Every row gives one point. Any point is a mix of the corners, with weights that add up to 1. It lies inside the corners' shape when no weight is negative. Say inside or outside, and name the corners with a negative weight.
In the rows, zero is written as 128.

Corners:
(1): [141 101  65]
(2): [157 127 157]
(3): [117 129 161]
(4): [159 196  83]
Points:
[147 129 152] => inside
[130 131 153] => inside
[152 193 129] => outside (1)
[143 100 116] => outside (4)

Corners:
(1): [118 138  72 127 181 101 162 106]
(2): [105 192 148 134 181 112  99 186]
(3): [114 171  74 151  96 104 208  89]
(4): [ 70  92 109 102  89  99 106  94]
(5): [161 162 159 107 118 111 138 102]
(6): [143 107 106 137  97  99 129 157]
(7): [ 92 152 115 188 131  91 134  85]
(8): [142  84 162  86 147 156 162 183]
(9): [150 127  98 119 157 199 104 189]
Points:
[119 120 105 132 110  71 165  75] => outside (2, 9)
[125 146 118 127 144 136 131 157] => inside
[100 133 113 120 135 107 122 125] => inside
[104 115 110 114 117 126 115 125] => inside

Corners:
(1): [156 134 136 103  79 135 115 101 213 110 125 219 121  99]
(2): [110 138 109 157 137 112  96 115 123 147 141  96 106 133]
(3): [132 138 128 128 108 152 154 143 111 110 141 105 130 116]
(4): [133 116 135 159 145 155 135  99 148 141 136 174 130 140]
(5): [120 124 142  98 132 152 104 137 125 134 153 249 102 135]
(6): [123 135 128 102 148 129 122 116 122 185 149  96 124 128]
(7): [166 122 129 190 137  94 140 140 157 117 137 144 138 127]
(8): [107 127 127 101 135 151 114 136 159 132  95  98 141  95]
(9): [109 101 123  92 125 146 105 125 113 159 161  93 119  84]
(10): [ 88 114 129  93 120 125 109 114 194 130 154 100 142 132]
(11): [124  95  67 132 133  72 149 120 119 125 144 105 132 137]
(12): [109 122 120 127  87 130 106 143 129 173 143 124 130 117]
(13): [150  83 131 134 124 138 160 129 166 108 108  95 106 136]
(14): [141  99  82 107 136 149 120 144 136 123 140 107 126 134]
(15): [128 118 130 125 128 115  98 109 107 141 138  98 146 140]
Points:
[130 115 115 131 128 125 125 125 147 132 136 111 131 124] => outside (5)
[116 119 120 117 121 126 121 122 151 131 143 115 131 126] => inside
[123 117 118 112 130 139 117 129 141 138 133 117 128 115] => inside
[138  98 110 119 128 126 145 125 155  92 134 137 135 125] => outside (2, 6, 12)
[115 108 119 109 125 125 120 115 144 140 135 120 122 127] => outside (3, 7, 14)

Corners:
(1): [150  98 169 159 132 104 167 127 134  97 130 151 143 155 152 127 102 134
 111  58]
(2): [ 97 134 110 152 125 131 108 156 141 159 154 165  95 129 150 114 143 141
 101  56]
(3): [127  84  89 139 103 140 141 133 164 172 118  96  97 126 130 164 105 131
 111  81]
(4): [ 79 163 152 157 114 136 151 171 126 179 199  59  88  96 129 105 155 133
 126 187]
(5): [152  77  88 126 153 156 108  77 144  69 151 152 105 118 151 114  97  87
 108  64]
(6): [146 100 123 134 138 140  93 115 175 156 142 165 143 123 199 101 100  85
 155  89]
(7): [ 87 103 152 106  70 144 120 204 111 139 114  88  83 124 154 105 167 137
 132 134]
(8): [ 88 134  72 114 158 121 123 137 100 110 125  90 154  83 174  42 106 103
 129 122]
(9): [112 102  40  66 149 157 133 111 101 105 170 107 188 154 171 103  81 114
  93 167]
(10): [111 161 157 161  66 151 136 121  57 186 150  85 112 125 160 114 182 147
 115 139]
(11): [138 134  98  83 159  82 105 102 172 104 151 135 129 117 117 124 120  58
 154  65]
(12): [126 173  96  73 170 139 111 109 119  84 151 114 147  97 149 102  80 153
 157 163]
(13): [ 98 172 172 117  88 180 129 145 124 143 115 109 122  77  72  86 133 101
  86 184]
(14): [ 86 160 148 177  93 136 128 206  53 168 131  78  86 131 142 168 107 107
 109 147]
(15): [ 84  71 181 172 127 106 116 120 106 153 130 138 108 126 117 143 150 148
 127 129]
(16): [132 117  80 132 162 121 139  60 184  82 116 185 107 165 161 109  94  75
 134 111]
(17): [146  79  49 132 123 112 113 117 147 109 178 154 144 153 131  75 104 120
 181 111]
(18): [150 119 119 154 141 163 159 182  93 184 138 123  98 107 137 127 161 127
 108 160]
(19): [155 120  86  98 123  81  92 121 148  86 150 136 171  85 164 101 106 114
  90 138]
(20): [ 68 157 140 170 100 182 147 191  89 128 141  82 155  72 147 159 192 151
 120 144]
(21): [182  86 149 170 138 120  81 134 150 134 101  90 117 195 112 118 126 131
 110  98]
Points:
[134 106 115 136 136 126 119 129 133 130 126 122 123 134 162 133 116 122
 113  92] => outside (4, 13, 17)
[134  99  87 127 130 154 132 177  93 122 155  74 155 122 184 124  94 132
 118 149] => outside (2, 10, 11, 13, 15, 16)
[101 118 135 157 108 133 128 143 119 148 136 116 118 131 150 120 132 128
 118 126] => outside (5, 11, 12, 18)
[149  92 100 108 144 118  94 108 148 133 131 154 102 159 172 152 110 109
 119  74] => outside (1, 4, 8, 13, 17, 20)

Corners:
(1): [ 97 101  86 163 114 109 176  98  93  86 154 101 159 187 147 120 184 173
 168  87]
(2): [122 131 125  87 157  86 165 163 122 122 115 101 122 204 189 165 123 153
 168 161]
(3): [119 171  95 140 148 154  49 160 107 170 122 103 145 173  85 177  91  86
 124 115]
(4): [108 128 182 142 155 126  38 127 157 168 140  64 155  82 169 137  79  99
 158 117]
(5): [176 165 138 153  66 116  74 146 163 102 108 119 175 156 104 171 163 140
 112 149]
(6): [ 81 127 168 151 134  91 161 145 149  89 132 119 172 113 116 159 162 148
 106 157]
(7): [ 70  77 157 175  84 188 159 177 162 141 147 104  65 217 139 151 185 122
 183  31]
(8): [146 141 150 136 143 166  56 106 167 176  93 118  87 104 150 135 115 132
  79  95]
(9): [189 147  78 135 114 123 159 101 163 153 148 158 107 153  90 182 103 174
 160 148]
(10): [108  63 128 124 153 124 151 112 109 116 176 114  65 170 145 151 173 128
 184 159]
(11): [160  85  83 123 176  99 106 124 102  99  93 159 145 127 168 100 156 157
  82 144]
(12): [116 130 145  94  90 185  65 153 187 118  92 138 158  97  74 132 149 146
  86 121]
(13): [107 131  98 113 106 155 141 153 112 145  92 146  82 116 100 150  95 174
 109 161]
(14): [ 98 187 124 173 137 181 124 163  66 112 123 156 141 135 125 120 105 154
 141  74]
(15): [110  88 165 153 123 157 134 168  94 145 188 140 116 202 132 107 129 179
 135 157]
(16): [117 155  97 133 114 107  90 174  95  73 159 104 136  87 113 147 167 152
 127 124]
(17): [162 165 115  58 122 131 166 159 147 136  77 151 141  89 118 169 181  80
 148 110]
(18): [117  94 168 147 135 114 135 116 163 107 165 164 118 130  97  78 144 140
 147 100]
(19): [132 118 128 125 175 161 126 128 128 112 139 138 101 173 152  84  84  98
 122  89]
(20): [137 186 102 146 113 180  54 139 166 170  99 177  93  97  80 116 125 120
  88 153]
(21): [ 98  78 164  51 102  86  84 149 155 110 159 161 159  97 104 149 101 112
  98 175]
Points:
[123 142 115 123 129 122 126 142 126 136 134 101 130 154 132 180 117 121
 159 118] => outside (11, 12, 15, 18, 20)
[137 136 125 123 142 125 118 145 128 117 123 127 144 135 124 142 128 139
 129 142] => outside (1, 7, 8, 20, 21)
[119 125 140 136 134 146 116 138 136 129 132 134 128 149 129 129 130 130
 130 117] => outside (13, 16)
[128 138 124 124 122 135 119 147 136 129 120 136 130 129 119 142 132 137
 124 123] => outside (10)

Corners:
(1): [205 181 176  75 169 169 170 155 133 136 168 114 128  96 136 143 110  64
 170 110]
(2): [176 105 104 128 178 125 198  95 102 113 151  83  99 118 163 131 149 160
 163  87]
(3): [127 128  56 174 118 146 145 140 186 171 137 147 118  82 110  80 104  92
 111 144]
(4): [136  61 134 164 128  96 174  84 182 113  86 188 150 146 175 164 174 143
 107 125]
(5): [173 132 145 135  98  89 150  70 182 151  94 157 122 106 151 179 179  96
 155 128]
(6): [189 128 112 169 180 101  88 159  67 159 150 126 172 100 137 168 127 126
  59 122]
(7): [193  79 106 126 197 132 188 101 105 160 155 122  62 112 122 156 157  82
 150 121]
(8): [105 128 148 153 187  70 173 141  59 182 131 116 113 146 173 142  88 106
  94  80]
(9): [159 164 113 115  94 114  77 171  94 136 142 175  88  84  63 180  73 139
 103  94]
(10): [ 86  81 117 137 120 114  92 170  97 106 106  81 153 103 123 130 117 160
  78 134]
(11): [161 112 134 112 119 165 173 100 145 159 110  84 193 162 157  91 144 141
 107 155]
(12): [ 93  55 109 146  73  79 150 123 182 169  89 107 129 192 160  85 160 179
 201  81]
(13): [116 179 169  88 156 187 183 108 171 104 111 172 170  79  65 126 176 134
  73 168]
(14): [ 91 145 143 161 101  92 123 187  57 139 178 138 154  84 108 170  86 135
  74 142]
(15): [ 86 126  71  69 124 117 145 136 133 164 148  97 176 155 126 124 142 158
 147 136]
(16): [219 101  46 193 160 146 147 163 190  97  96 140 137 148 125 199 148  84
 107 111]
(17): [186 124 101 180 164  84 140  90 148 108 116 178 104 146  83 131 134 135
 139 138]
(18): [181 119  94 101 119  99 193 188 115 148  88 185 113 124  82 168 149  96
 176 158]
(19): [164 140  53  81  90  91 112 176 179 112 143  79 163 162 101 115 108 144
 120  99]
(20): [113 193  75  94 185 155 169 153 149 115 170  88 107 155 113  72 134 166
 116 149]
(21): [100 125 155 147  99  93 105 117  82 144 126 186 144 117 132 118 135  92
  85  95]
Points:
[151 118 118 143 137 116 149 130 130 138 125 135 125 124 125 137 132 126
 119 119] => outside (15)
[152 132 132 128 142 115 147 116 133 141 121 142 129 118 125 128 142 123
 119 122] => outside (14, 15, 16)
[142 114 111 135 132 114 154 131 135 138 122 132 132 125 131 134 137 130
 126 124] => inside
[141 131 115 130 126 117 136 143 127 132 132 134 134 119 112 140 124 132
 114 122] => inside
[133 135 131 102 140 115 165 131 120 143 135 115 124 129 117 135 133 138
 140 123] => outside (3, 4, 6, 16, 21)
[133 128 105 130 123 111 137 140 130 136 120 137 139 129 116 135 129 141
 110 125] => outside (1, 7)
[123 134 125 122 106 135 125 140 172 125 125 115 184 122 144 124 145 132
 100 134] => outside (2, 7, 8, 9, 17, 18)
[132 122 118 136 138 114 140 136 123 143 129 145 125 114 118 144 134 116
 116 127] => outside (2, 11, 19)
